Every row gives one point. The last column is the point's height on a tilted bowl or saddle (a function of degree 2), plus a little noise. Count its main directions that bend up, bend down and stay straight.

Points:
[[-2.0, 2.2, 1.3, -0.5],
[0.5, 0.3, 2.4, -1.3],
[2.1, 4.6, -2.0, 2.9],
[-6.4, -0.2, 0.5, 4.7],
[0.1, -3.7, 1.1, 1.2],
[-4.1, 1.1, 1.1, 0.9],
[-2.9, 0.5, -3.9, 0.3],
[3.5, -1.1, -0.1, 1.7],
[2.3, 6.3, -0.5, 4.8],
[-2.9, -1.3, -1.6, 1.2],
[4.1, 3.8, 2.9, 2.5],
[-1.0, -0.6, 2.1, -1.0],
[6.9, 1.6, 3.1, 6.9],
[2.4, -1.3, -0.8, 0.6],
[4.0, -2.0, -3.3, -1.0],
[-4.6, -4.0, 0.6, 4.5],
[-1.6, -2.1, 2.1, -0.2],
[1.7, 4.9, -2.6, 2.8]]
Directions: 2 up, 1 down, 0 straight

Points (23 x 5):
[[0.1, -1.0, -3.2, -4.5, 2.3],
[0.7, 1.4, -1.8, -6.0, 3.3],
[0.5, 2.8, 0.5, 4.3, 1.7],
[3.7, -5.9, 2.6, 0.1, 3.2],
[0.7, 2.5, -3.9, 2.0, 1.8],
[1.8, -0.1, 2.3, 1.5, -0.8],
[4.3, 3.6, -2.4, -5.2, 5.5],
[-0.6, -0.2, 1.4, -4.8, 1.1],
[3.9, -0.4, 1.2, -1.5, -0.6],
[-4.4, -4.4, 2.0, -5.7, 6.8],
[-2.6, -0.2, -1.0, 2.7, 0.7],
[-1.9, 0.3, -1.2, -1.8, -0.5],
[-1.3, -3.6, 2.9, 5.3, 4.6],
[3.3, -5.7, 2.1, 4.2, 3.7],
[-1.0, -0.5, 2.7, 1.3, -0.4],
[6.3, -1.2, -4.5, -3.3, 3.8],
[-0.7, 3.9, 2.6, 3.7, 3.2],
[-4.2, -1.4, 1.9, 0.2, 0.9],
[0.8, 2.6, 2.6, 3.5, 1.6],
[2.1, -1.2, -1.2, 2.8, -0.9],
[0.7, -0.9, 0.2, -1.4, -1.5],
[3.0, 0.2, 1.1, -0.9, -1.2],
[-4.6, 0.6, 4.5, 1.4, 3.1]]
Directions: 4 up, 0 down, 0 straight

Points:
[[1.2, -0.9, -0.8, 3.5, 0.2],
[0.8, 0.3, -2.6, 5.5, 4.2],
[-1.8, 0.3, 2.1, -0.3, -2.4],
[2.3, 0.4, 2.6, -2.1, -3.6],
[-1.9, -1.4, 4.8, -1.0, 0.1],
[0.7, -0.8, 1.8, 4.5, 2.5],
[0.7, -4.5, -0.7, 6.9, 6.3],
[0.2, 1.2, -1.7, 0.7, -0.9],
[2.1, -5.2, -2.4, 0.8, -2.7],
[-5.6, -2.5, -2.6, -0.7, 0.2],
[-0.1, -1.7, -4.4, -2.7, -0.2],
[-0.9, -3.3, 0.5, 1.6, -1.1],
[2.2, -1.6, 0.2, 0.2, -2.9],
[3.5, -1.4, -3.1, 3.2, 1.2],
[-0.7, 2.1, -2.9, -3.1, 2.1],
[-4.1, -4.6, -5.2, -2.2, 1.8],
[-6.0, 5.2, -1.6, -4.8, 7.6],
[1.5, 6.3, 4.0, -3.6, -0.7],
[1.2, -0.6, -3.9, -2.9, 0.0],
[-1.1, 2.6, -2.0, -1.4, 0.4],
[3.8, 1.0, 0.1, -3.2, -2.3]]
Directions: 2 up, 0 down, 2 straight

Points, 43 rows:
[[-4.3, 1.9, -0.9, -1.9, -0.9, 1.2, 1.3],
[-6.4, -2.3, -0.7, 3.8, -1.7, 4.9, 3.4],
[-2.1, -3.9, -3.6, -3.7, 0.8, 2.2, 4.5],
[-0.9, 0.0, 4.1, -1.8, 2.6, -1.4, 0.2],
[1.6, 3.1, 0.3, -0.9, -1.0, 0.5, 1.4],
[-3.0, -6.5, -3.8, 4.1, 2.8, 1.8, 5.7],
[0.4, -0.8, -3.7, 3.6, 1.8, -3.7, 1.7],
[2.6, -0.5, -1.1, 0.8, 5.3, 5.0, 2.6],
[-0.5, -0.2, 5.1, -1.2, -4.9, 2.9, 5.0],
[2.6, 0.1, -1.1, 1.8, 4.1, -0.2, 0.8],
[2.3, 1.7, 2.6, 0.8, -1.2, -1.3, 2.2],
[3.7, 2.1, -0.3, 0.6, 2.1, 0.7, 2.0],
[5.1, -0.1, 4.8, 1.9, 2.6, 1.3, 2.4],
[1.0, 0.2, 0.8, 4.6, 0.8, 0.4, 2.4],
[2.8, 1.8, 2.1, -2.9, -4.3, 1.8, 3.6],
[-1.8, 0.7, 4.3, -7.1, 0.5, -2.8, 6.1],
[-0.5, 3.8, 0.9, -4.0, 5.0, -3.8, -0.4],
[-3.1, 1.1, 1.0, 0.5, 1.0, -3.0, 0.6],
[-2.2, 1.7, -5.4, -0.3, -1.3, -2.2, 0.8],
[2.8, -1.4, 0.4, -5.3, -0.6, -2.7, 3.8],
[2.1, 1.2, 1.1, -7.8, 6.4, -3.3, 1.3],
[-2.9, 0.1, -0.9, 4.2, 0.7, 0.1, 2.3],
[2.3, -5.0, 4.1, 1.8, -1.0, 0.9, 1.7],
[2.7, 1.5, 2.1, 0.4, 2.3, -0.9, 0.5],
[-3.0, 1.8, -3.8, 2.1, -2.5, 3.7, -2.1],
[4.3, -1.0, -0.5, 2.8, 2.7, -4.6, -1.1],
[-0.3, 5.0, -1.7, -3.5, 5.4, -0.4, 2.1],
[-1.4, 0.2, -1.0, -3.3, 1.0, -0.7, 2.1],
[-0.4, 1.8, 3.0, -2.7, -1.9, -0.7, 3.0],
[5.1, -2.9, 1.9, -1.7, -2.3, 1.6, 3.7],
[2.8, 2.7, -5.1, -0.3, -1.0, 1.4, 1.4],
[3.9, 0.1, 0.1, 0.7, -5.0, 0.8, 1.6],
[4.6, 3.1, 5.4, -2.4, 0.5, -1.1, 5.1],
[-2.4, 3.3, 1.4, -6.3, 2.6, 2.5, 4.7],
[1.5, 6.6, -3.0, 1.2, -0.8, 0.2, 0.3],
[-5.9, -2.5, 6.0, 1.2, 2.0, -2.0, 3.2],
[0.6, -1.7, 2.1, 4.6, 2.2, 0.3, 1.4],
[3.7, 3.9, 4.8, 1.7, -0.4, 2.6, 6.3],
[4.6, -3.9, 1.1, -3.5, 2.7, 2.0, 1.8],
[-1.2, 2.1, -1.4, 1.8, -1.7, -0.5, -0.1],
[0.6, 3.9, -1.2, 4.2, -2.7, -1.4, 0.8],
[5.0, -5.8, 2.6, -1.9, -0.9, -3.2, 0.4],
[2.8, 5.4, 0.8, -2.9, -0.9, 0.0, 3.0]]
Directions: 3 up, 1 down, 2 straight

Points (41 x 7):
[[-3.0, 2.6, -1.3, 4.2, -0.4, -1.1, 1.6],
[1.4, -0.3, -0.5, 3.4, -1.3, 2.9, 0.6],
[5.2, -1.1, -1.3, -1.5, -1.9, -1.8, 0.5],
[4.3, -0.8, -4.7, -1.9, 4.8, 1.4, 3.8],
[-2.2, 0.6, 3.4, 0.1, -0.6, 2.1, 0.1],
[-2.3, 2.6, -1.9, -4.6, -3.6, -4.5, 2.3],
[-2.5, 2.6, -0.9, 0.8, -1.3, 1.4, -0.6],
[-2.3, -0.3, -1.8, 0.9, 2.1, 1.6, -0.9],
[-2.4, -0.3, 0.6, 2.7, 3.4, -1.0, 0.4],
[-4.8, 1.5, -1.4, -0.3, 3.1, 1.6, 0.7],
[-1.2, 2.7, 1.0, -3.7, 0.5, 4.7, 2.2],
[-2.6, -0.9, 3.2, 0.6, -0.9, -5.4, 1.2],
[-3.3, 2.0, -1.5, 2.1, 4.0, -2.1, 1.6],
[7.3, 1.6, 7.7, 2.3, 0.8, 1.7, 8.8],
[-2.8, -4.3, -2.2, 3.0, -3.1, -1.2, 1.6],
[4.9, -2.5, 0.4, -3.1, -5.1, 2.2, 3.5],
[-1.8, 0.0, -1.6, -3.5, -0.9, 2.5, -0.2],
[-1.6, -8.2, -4.8, -0.8, 5.4, -1.7, 7.7],
[-3.6, -4.3, -1.3, 2.2, -1.2, -1.9, 0.9],
[-0.1, 1.7, -0.8, -0.8, -3.4, -0.4, -1.2],
[-4.9, 1.2, 5.0, -3.1, 0.1, -1.7, 2.2],
[2.9, -5.0, -0.6, -0.7, -0.3, 0.4, 0.3],
[-0.5, -1.7, 3.4, -3.0, 3.0, 5.5, 3.3],
[0.3, 7.5, -2.1, 3.7, 0.7, 2.7, 5.3],
[-2.3, -3.8, -0.1, -0.7, -3.7, 0.2, -0.3],
[3.6, 4.4, -1.1, -2.3, -4.9, -2.3, 2.8],
[-3.6, 6.9, 0.2, 0.8, 4.4, 1.7, 5.2],
[-5.8, 1.6, 0.2, -1.1, -1.5, -2.8, 0.9],
[0.1, 2.8, -1.9, 3.5, -0.4, 1.8, 0.6],
[0.5, 3.3, 2.4, -1.3, -3.1, -3.3, 0.4],
[1.8, 0.7, 5.8, 5.1, -0.8, -2.4, 5.6],
[-1.2, 1.1, -3.8, 1.1, -3.9, -1.7, -0.1],
[-1.3, -4.7, 2.3, 0.5, -0.4, -1.8, -0.1],
[2.0, -5.6, 1.3, -1.3, 3.1, -1.1, 1.1],
[0.4, 2.8, -1.5, -1.8, 1.1, -5.5, 1.3],
[-3.7, -0.7, -3.8, 2.0, -4.5, 6.5, 4.9],
[1.6, -3.4, -1.5, 1.7, 3.4, 0.9, 0.4],
[0.7, 3.8, -1.5, 0.0, 2.8, -2.5, 0.6],
[-1.8, 1.7, 1.4, -4.1, -0.5, 1.0, -0.2],
[0.6, 1.2, -4.3, -1.2, 3.3, -5.5, 2.9],
[-1.2, -0.3, -5.9, 0.5, 3.4, -1.4, 1.5]]
Directions: 6 up, 0 down, 0 straight

Points, 65 rows:
[[-1.8, 1.7, -2.4, 1.7, 1.3, 1.8, 4.8, 1.7, 2.0],
[-1.0, 1.1, -1.1, 0.9, 1.2, -0.5, -0.5, 5.3, 1.2],
[-2.7, -2.0, -0.2, -0.9, -0.9, -1.9, 1.2, -1.7, 0.8],
[-0.3, 1.9, 4.5, -0.2, 4.6, -1.1, -3.2, -6.6, -0.1],
[-2.4, 4.2, -0.4, -1.6, -2.2, -2.1, -0.4, -5.1, 1.9],
[2.5, -3.9, 3.5, -1.1, 2.7, 1.3, 0.6, -0.3, 0.6],
[1.4, 3.9, 2.0, -3.4, 1.8, -3.4, 0.3, 7.1, 6.0],
[-1.3, 4.8, -4.8, -0.6, -1.5, 0.5, 1.6, 7.9, 3.9],
[-4.2, -0.8, 1.8, 1.2, -2.7, 4.5, 5.2, -4.5, 4.5],
[-0.3, 0.0, 1.7, -0.5, -4.8, 2.0, -2.2, 2.8, 1.2],
[-0.3, 2.9, -2.0, -1.3, -1.2, -0.4, 1.2, 1.9, 1.8],
[2.1, -2.1, -4.2, -1.4, -2.5, -2.2, 1.0, -3.1, 2.1],
[-2.1, 0.6, -0.5, -3.4, 1.5, -1.2, 0.6, -0.4, 1.1],
[5.1, 3.7, 1.6, 4.1, 2.8, 1.8, -1.6, -2.3, 2.8],
[-2.6, -0.3, -1.5, -0.4, 0.1, -3.2, 5.8, -1.0, 2.3],
[-0.7, -4.9, 1.2, -0.9, 0.9, -1.9, 1.8, -1.6, 1.1],
[-1.5, 0.7, -3.8, -2.3, 2.3, 2.1, -4.3, -0.9, 2.7],
[4.5, 1.8, 1.1, -0.2, 1.1, 2.1, 3.1, -1.3, 2.3],
[-1.2, 0.3, -2.1, 1.9, -1.5, 4.8, 0.3, 4.1, 1.5],
[-0.1, 0.8, 8.3, 1.5, 1.9, -1.8, 0.0, 2.7, -0.6],
[0.7, -1.6, -2.7, 1.4, 4.1, 1.3, -0.6, -0.9, 1.1],
[0.6, 3.5, -2.4, 5.3, -1.8, -3.3, -0.9, -1.9, 0.5],
[-0.6, 2.4, 0.4, 0.3, -1.4, 8.7, 3.6, -4.0, 6.5],
[1.1, -0.7, 1.4, -4.9, 1.0, -4.0, -1.1, 1.1, 2.9],
[3.0, -1.9, -4.8, -2.5, 2.0, -5.7, -3.3, -4.1, 3.1],
[0.5, -5.9, 3.9, 3.1, -2.7, 1.6, -1.5, -1.0, -0.6],
[2.6, 1.2, -2.1, -1.4, -1.5, 1.6, 0.6, -0.3, 1.5],
[-4.9, -0.3, -0.8, -0.9, -0.1, -2.5, 1.3, -5.5, 0.9],
[-5.2, -4.6, -3.4, -2.2, 4.4, 3.7, 1.4, 3.4, 3.4],
[-4.9, -0.1, 1.9, -1.4, -1.6, 4.7, -1.1, 2.0, 1.4],
[4.5, -2.9, 3.5, -1.8, 2.6, -3.8, -4.1, -2.4, 1.8],
[-1.2, 0.1, -3.8, 4.8, -1.9, -0.9, -1.4, 1.0, 0.4],
[-0.4, 2.3, 2.5, 4.2, -2.4, -1.1, -2.8, -1.9, -1.0],
[-3.3, 1.5, 0.8, 0.2, -4.1, -2.1, -3.4, -0.1, 1.1],
[-3.9, 2.0, -0.4, -1.6, 2.4, -0.4, -0.4, 0.1, 1.5],
[-0.7, 2.9, 2.3, -0.8, 4.0, 1.2, 2.3, 1.7, 2.0],
[3.5, 1.7, 2.2, 1.0, 0.4, 2.3, 5.5, -2.9, 3.5],
[-8.3, 2.4, -2.5, -0.6, 3.7, -0.5, 1.2, -2.9, 3.7],
[-1.5, 3.3, -5.1, -0.2, 1.2, -0.9, 0.4, -0.7, 0.9],
[-1.2, 3.3, -1.3, 1.0, 2.2, 1.3, -3.5, 0.4, 1.5],
[-4.0, 2.5, 2.9, -2.5, 0.9, 0.0, 1.7, 3.3, 2.2],
[-1.6, -1.8, -1.7, -4.9, -7.3, -2.7, -1.2, -3.1, 6.6],
[1.4, 0.8, -2.9, -0.5, -3.6, 0.0, -1.3, -1.0, 1.8],
[-0.5, -3.8, 1.5, -3.6, 3.9, 2.4, -1.6, 5.1, 1.3],
[0.0, 0.9, -5.4, -2.3, 4.6, -2.4, 4.8, -0.6, 0.3],
[5.1, -2.9, 0.7, -6.0, 0.7, 1.0, -3.2, 0.9, 3.6],
[-1.5, 0.3, 2.3, -2.7, -3.8, 3.2, 4.4, -2.1, 3.4],
[4.2, 3.3, 2.1, -3.0, -1.8, -3.5, 2.5, 2.6, 5.4],
[-1.2, -2.9, 3.4, 5.1, -0.5, -1.7, -4.2, -0.8, -3.2],
[3.7, 1.8, 0.7, -2.0, -1.3, 1.6, -2.0, 3.0, 2.1],
[-6.2, -0.9, -0.7, -1.5, 0.1, -3.8, 0.2, -2.3, 1.9],
[4.7, 2.7, 4.3, 3.5, -1.5, -0.4, -0.5, 0.2, 1.8],
[-2.1, 1.1, 5.3, 3.8, 2.8, -2.3, -1.5, 1.3, -0.8],
[-5.1, -1.1, -2.9, 5.0, -4.6, 3.7, 5.1, -3.9, 7.1],
[-1.4, -3.6, 2.3, 3.1, -2.8, 2.0, -5.5, -2.8, -1.3],
[2.3, -5.8, 1.7, 3.1, -6.1, -5.3, 0.2, -2.4, 4.2],
[6.9, 0.9, -1.9, -1.3, 3.8, 1.4, 5.7, -2.3, 2.4],
[0.7, 8.2, 3.6, 1.6, -3.7, 0.1, 3.2, 1.7, 7.6],
[3.7, -1.4, 1.3, 1.0, 3.3, -0.7, 2.5, -1.2, 1.8],
[2.8, -2.0, 0.7, 1.5, -1.3, -2.1, 2.2, 0.6, 1.8],
[-6.6, -3.5, 2.0, 7.4, 1.4, -0.7, -3.7, -4.4, -0.9],
[1.6, 3.2, -3.3, -0.4, 0.9, -0.1, -2.1, -0.8, 1.1],
[0.2, 0.7, 5.5, 0.2, 5.3, 4.8, 2.1, -0.2, 2.1],
[3.9, 0.8, -0.5, -3.5, -1.6, -4.6, 3.9, 0.1, 4.1],
[2.0, -2.8, 1.0, -0.8, 4.7, -3.2, -4.0, -3.9, 1.6]]
Directions: 5 up, 1 down, 2 straight

Points:
[[3.3, 0.2, 0.7, 7.7, 1.4, 3.5, -0.5, -2.2, -4.4],
[-1.0, 0.4, -1.4, -2.8, 0.7, -9.4, 3.7, 0.1, -3.8],
[2.9, -0.1, -1.4, -2.6, -3.1, -1.4, 1.0, 2.7, -1.4],
[4.1, -2.0, 2.1, -1.1, -3.0, -3.9, -0.7, 0.8, -0.3],
[1.3, 2.4, -1.4, 4.8, 1.7, -1.7, 4.6, -0.6, -0.6],
[1.9, 2.2, -0.4, -0.9, 1.9, -1.0, 3.2, 3.6, -0.8],
[-3.8, 5.6, 0.6, -1.1, -1.0, 2.1, -2.8, 2.6, -2.7],
[1.5, 0.8, 1.1, -1.5, -1.0, -0.2, -4.8, 2.6, -0.2],
[-1.0, 0.9, 3.6, 0.1, -6.1, -0.7, 2.7, 3.0, -2.6],
[-0.5, 2.0, 3.5, -3.4, 2.2, -5.6, -2.3, 1.7, -1.9],
[0.4, 3.1, -0.1, 0.3, 6.0, -1.2, -0.3, -0.1, -0.2],
[3.5, 5.2, 3.1, 3.6, -1.1, 0.0, 1.9, -0.7, -2.0],
[2.2, 1.9, 1.8, -0.7, -1.2, -2.6, 1.0, 6.3, -2.0],
[-7.4, -2.0, 0.0, 5.9, -2.8, 3.2, -4.8, -0.4, -5.8],
[1.0, -2.7, -1.7, -2.6, 0.0, -0.1, 0.3, -1.6, -0.9],
[2.0, 3.8, -0.5, 0.0, 1.9, 0.0, 2.8, 0.2, -0.6],
[-0.2, 1.3, 2.8, -1.7, -3.9, -0.2, 0.6, -2.4, -1.4],
[6.2, 1.0, -1.2, -0.4, -2.6, -2.2, 5.6, -2.1, -0.9],
[-0.1, 5.3, -2.9, -0.3, -0.5, -1.0, 1.4, -0.9, -1.5],
[2.8, -2.3, -0.5, 4.6, -1.9, -4.8, 1.5, -2.7, -1.8],
[-3.6, -0.8, 3.5, -1.9, 2.6, -0.4, 1.7, 0.8, -1.9],
[0.3, -2.1, -6.0, -2.6, 4.6, -1.6, -3.3, -1.6, -1.9],
[-0.2, 2.4, 0.2, -3.8, 1.0, -1.4, 4.2, 6.3, -2.9],
[-4.2, 1.8, 0.2, 6.3, 3.8, -3.9, -1.2, 0.0, -1.8],
[-4.1, 0.7, -1.7, 3.0, 2.2, 5.0, -2.6, 1.4, -1.7],
[-1.4, -5.0, -1.9, 2.4, -0.8, -1.1, 0.8, -3.1, -2.6],
[0.6, 4.2, 4.5, -1.5, 0.0, 3.4, 2.4, 2.2, -3.5],
[3.8, 0.2, -2.3, 3.0, 0.9, -3.8, 1.2, 0.1, -1.0],
[-3.3, -4.5, 0.1, 5.5, -2.1, 0.6, -4.2, -3.8, -4.9],
[-7.2, -0.1, 1.5, 3.2, -4.2, 3.3, -0.1, 6.7, -6.2],
[-1.7, 3.1, -0.7, -4.4, 1.6, 0.9, 1.9, -2.7, -2.6],
[-2.1, 1.9, -0.9, 0.4, -4.3, -0.9, -0.5, 2.6, -1.9],
[-3.7, -2.2, -2.2, -1.6, -4.3, -1.4, -4.6, 0.0, -2.8],
[2.9, -1.6, 0.3, -3.7, -3.9, 2.0, -1.4, 1.0, -1.0],
[-3.2, 2.7, -4.0, -2.9, 2.9, -3.7, -1.6, -1.1, -2.2],
[-1.3, 3.3, -0.9, -0.8, -2.6, 0.2, 0.0, 1.3, -1.4],
[-2.9, 3.5, -1.2, 4.0, -2.6, 1.0, 1.6, 4.0, -2.7],
[-4.2, 3.2, -2.9, -5.0, 0.9, -0.4, -1.8, -3.9, -3.9],
[-1.4, 0.6, -2.9, -1.0, 5.9, -4.0, -1.6, 1.1, -0.5],
[-1.0, -0.9, -9.3, 4.7, -3.4, -2.8, -1.7, 2.3, -6.2],
[2.8, 4.9, 3.2, 0.4, -2.7, 1.8, 2.9, 0.2, -2.2],
[-0.6, -2.7, 8.7, 1.9, -1.9, 2.1, -3.5, -2.0, -4.5],
[-1.0, 0.7, -0.7, -0.8, 0.0, -1.0, 0.7, -1.9, -0.5],
[1.7, 2.9, -1.2, 0.9, -0.4, 1.2, -1.7, 3.8, -1.2],
[-3.4, -0.3, 0.2, -0.1, 3.6, 5.1, -3.5, -0.2, -1.5],
[2.1, -2.5, -6.1, 2.0, -3.4, 3.7, -1.0, -1.6, -3.3],
[-2.2, -6.9, 0.2, -0.1, -6.0, 4.2, -2.3, -0.7, -5.1],
[-7.2, 0.7, 2.4, -1.6, -3.6, -3.8, -3.0, -1.4, -5.2],
[-1.0, 2.7, 3.6, 0.0, -1.6, -1.1, 1.3, -0.9, -1.3],
[-1.7, 5.9, -3.5, -4.8, -6.1, -2.3, -0.2, -2.2, -6.2],
[-1.9, 1.0, 3.5, -2.4, 1.2, 2.1, -1.8, -3.3, -2.2],
[2.2, -5.6, 3.8, -1.6, -0.6, 0.0, -0.8, -3.4, -1.6],
[1.3, -0.1, 0.6, -3.9, 2.2, -5.4, -0.1, -1.8, -1.5],
[0.8, -2.4, -0.7, 0.8, -5.4, 2.2, 0.2, 0.8, -1.9],
[-2.8, 0.0, 2.3, -2.7, 4.4, -2.0, -2.5, -6.4, -3.7],
[5.0, -3.7, 0.3, -0.3, 0.7, -2.5, -2.2, 0.4, -0.6],
[-3.1, 2.9, -0.6, 2.4, 0.1, -0.5, -1.9, -1.7, -1.0],
[-1.5, 1.5, 3.3, -1.7, -2.4, -0.7, -3.6, 4.2, -1.7],
[-0.7, -2.0, 3.5, 1.4, -2.5, -0.4, -2.3, -1.9, -1.3],
[1.2, -2.2, -2.2, -1.7, -1.0, -0.8, 2.5, -1.4, -0.9],
[-7.1, -1.6, -2.2, 0.7, -5.2, 0.9, -2.6, -1.9, -5.0],
[5.8, 2.0, -1.7, -3.9, 1.5, -4.3, 0.2, 3.3, -2.9],
[-3.1, -2.6, -1.0, 5.1, -2.7, 0.6, -3.0, 2.0, -3.0],
[-1.1, -1.9, -2.2, -8.9, 0.2, -0.1, 4.3, 1.6, -5.8],
[-0.3, 1.4, -4.4, -1.0, 1.8, -3.6, 2.0, 4.0, -1.6],
[-2.6, -0.8, 3.7, 1.2, -4.6, 4.3, -1.8, -4.4, -4.3],
[-1.4, -5.3, 0.7, 0.4, 2.2, -0.9, -2.0, 0.3, -1.3],
[-2.2, -8.8, -1.5, 2.6, 3.2, -5.0, -0.5, 2.4, -4.2],
[-2.4, -2.8, -2.1, -0.4, -2.4, 2.3, -1.4, 3.9, -2.2],
[0.7, -1.4, -1.4, 5.7, 1.4, 0.9, -0.2, -1.2, -1.8],
[2.6, -8.4, 0.7, 2.2, -2.3, -3.2, -1.3, 2.8, -3.7],
[-3.5, -2.6, -1.1, 0.7, -4.9, -0.2, -3.4, 1.3, -2.6],
[-2.7, 4.4, 1.6, -0.2, 5.1, 0.3, 3.2, -0.4, -1.8],
[-0.5, -4.1, 1.9, 1.6, -2.2, -3.9, 1.0, 0.1, -1.3],
[-1.4, -6.8, -0.7, 2.6, 1.1, -0.4, 2.7, -0.7, -2.8],
[0.1, 3.2, 4.9, -3.3, 3.7, 0.4, -3.0, 1.3, -1.9],
[-4.5, -3.5, -4.8, 1.7, -0.5, 0.3, 2.9, 0.6, -2.6]]
Directions: 0 up, 6 down, 2 straight
